Rows are points. Any point is a mix of the corners, with weights that add up to 1. It lies inside the corners' shape when no weight is negative. Is each point inside? If not, which corners have a negative weight?
In the rows, zero is written as 128.

Corners:
(1): [105 121]
(2): [133 188]
(3): [121  85]
Points:
[121 136] => inside
[137 177] => outside (1)
[113  79] => outside (2)
[107 122] => inside

Corners:
(1): [ 37 125 184 139 120 135 142 159 160]
(2): [168  94 125 158 118 132 156 138 127]
(3): [154 184 137 154  86 122  54 164  43]
(4): [145  80 108  98 113  94 135 108 105]
(5): [156 150 136 107 151 122 187 144 142]
(6): [190 135 127 121 135  84  89 113 136]
(7): [114 167  91 114 106 119 105  80  92]
(8): [159 180 117  82  65 140 110  70  96]
(9): [160 133 101  91 112 129 111 139 170]
(10): [ 93 130 136 112 104  66 183 120 209]
Points:
[115 127 144 129 119 119 130 136 142] => inside
[150 130 126 115 128 116 154 130 128] => inside
[145 127 123 121 126 107 126 140 140] => outside (8)
[186 156  90 108  83 124  60  75  62] => outside (1, 5, 10)
[119 152 121 122 107 118 115 115 109] => inside
[139 167 112 111 109 161 133 133 121] => outside (4, 6, 10)
[148 136 119 120 109 109 108 114 125] => outside (5)
[170 139 114 125 101 128  60 113  87] => outside (5, 10)
[138 136 123 105 111 122 128 128 144] => inside

Corners:
(1): [120 140  98 142 151 137  94  65 163  91 114 151 116 131 158 159 132 147]
(2): [179 133 150 149 147 127 143 141 126 122 122 169 102 134 100 142  97 128]
(3): [150 126 123  97 154  91 108 141 118 105 176 161 183 128 118 155 159 171]
(4): [122 121 160 148  86  89 133 152 156 108 113 146 115 139 141 170 136 136]
(5): [108 124 125 148 144 192 109 117 171 110 149 110 134 103 167 132 137  96]
(6): [122 145 126 150 141  84 143 121  88 112 160 137 104 123 150 128  76 149]
(7): [165 146 157 164 101 167  78 113 117 107 107 115 176 139 155 152 107 149]
(8): [146 136 107 104 119 100  96 158 171 146 120 153 139 123 125 147 143 116]
(9): [129 116 128 118 143  95 102 137 123 117 148 126 167 124  66 132 118 122]
(10): [160 130 105 130 134  93 108 127 116 104 127 128 120 122 147 156 144 146]
(11): [145 150 162 115 158 100 123  87 130 148 134 117 141  71 126  89 129 147]
(12): [135 153 156 156 137 159 108 143 115 120 120 115 122 249 141 186 114 154]
(13): [136 149 142 153 144  97 109 134 116 124 111 143 142 121 150  84 123  90]
(14): [122  80 129 124  93  94 235 126 127 129 126 135 107 139 146 129 118 134]
(15): [111 166 139 145  55 114 100 141 115 115 150 111 116 137 121 143 135 141]
(16): [115 140 121  26 152  95 106 144 104 127 106 114 134 160 114 165 152 136]
(17): [118 159 121 122 142 144 106 128 150 102 113 122 144 105 128 153 151 161]
(18): [143 130 150 159 151  99  96 135  93 160 133 175 111  99 161 159 145 150]
(19): [156 120 128 123  75 108 117 143 144 142  98 111 100  94 153  56 133 153]
Points:
[134 133 123 129 126 116 127 142 135 117 128 145 113 137 140 149 134 134] => outside (7, 9, 11)
[137 137 137 148 132 125 110 128 137 120 133 144 139 128 135 157 135 136] => outside (6, 16, 19)
[132 136 137 122 133 112 117 130 120 121 126 132 129 132 133 142 130 138] => outside (8)
[138 128 135 132 121 117 119 130 136 122 123 139 132 115 137 138 137 132] => outside (6, 12)
[132 138 135 128 124 113 115 130 126 121 125 134 126 136 149 148 136 146] => outside (2, 9)
[143 137 139 135 129 127 112 128 127 118 130 132 139 136 133 143 125 140] => inside
[127 124 128 123 119 128 139 131 149 129 115 125  95 135 150 151 145 136] => outside (3, 6, 7, 9, 13)
[134 136 130 131 123 114 114 131 136 118 126 135 130 132 132 146 132 138] => inside
